Each row is a point. To make a cloud, some directions were put in groups of two or more. Within a group, all points are equally far from the middle, so they leave a hole (a ring in 2 directions, a hollow ball in 3). The other directions are filled evenly. Then the cloud was stretched, turned, moved and blurred a little. How many holes are there, and how many directions does each take, smallest first?

Cloud:
[[-5.0  0.0]
 [-5.0  0.2]
 [-2.6 -4.5]
 [-2.3 -4.5]
 [ 1.2  5.8]
 [-2.6  5.7]
 [ 0.4 -3.1]
 [ 2.3  2.7]
 [-4.6 -2.7]
 [ 2.1  0.5]
 [-2.4  5.9]
 [-3.2 -4.2]
 [ 2.0  4.2]]
Holes: 1 (2)

Cloud (32 x 4):
[[-4.6 -2.2  1.1 -0.2]
 [-1.1 -0.2  3.1  2.4]
 [ 1.2 -0.6 -5.4 -3.6]
 [ 2.0 -2.5  0.8 -6.0]
 [ 2.5 -3.3 -3.9  2.4]
 [-2.4 -3.1  0.8 -6.3]
 [-0.7  3.0  2.5 -3.5]
 [-0.5 -4.1 -6.2 -5.1]
 [ 3.3  2.7  5.8  0.0]
 [ 1.7  2.3  4.4 -3.5]
 [ 1.7  4.3 -1.5 -1.3]
 [ 0.9  3.0 -3.2 -2.0]
 [ 0.7 -6.7 -4.2  0.5]
 [ 5.7 -1.9 -1.9 -0.4]
 [ 0.0 -2.7 -6.1 -4.5]
 [ 1.1  2.1 -4.0 -2.4]
 [-2.5  0.5  1.9 -4.7]
 [ 5.7 -0.4 -2.4 -0.4]
 [-2.8 -6.4 -7.3 -2.2]
 [-3.6  1.4  0.2 -3.1]
 [-3.2 -4.0 -7.0 -0.7]
 [-5.0 -1.7  0.5 -0.7]
 [-3.0 -7.9 -5.0 -5.2]
 [ 2.8  3.1  5.2 -2.0]
 [-1.9 -1.1 -3.4  3.1]
 [ 1.4 -1.1  4.8  1.0]
 [ 5.4 -3.0 -1.3 -0.4]
 [-3.6  1.7 -0.4 -2.8]
 [ 3.3  3.7  1.2  3.8]
 [-3.3 -8.6 -3.4 -4.0]
 [-2.9 -8.5 -5.4 -3.5]
 [ 2.6  3.8  3.2  3.5]]
Holes: 2 (2, 2)
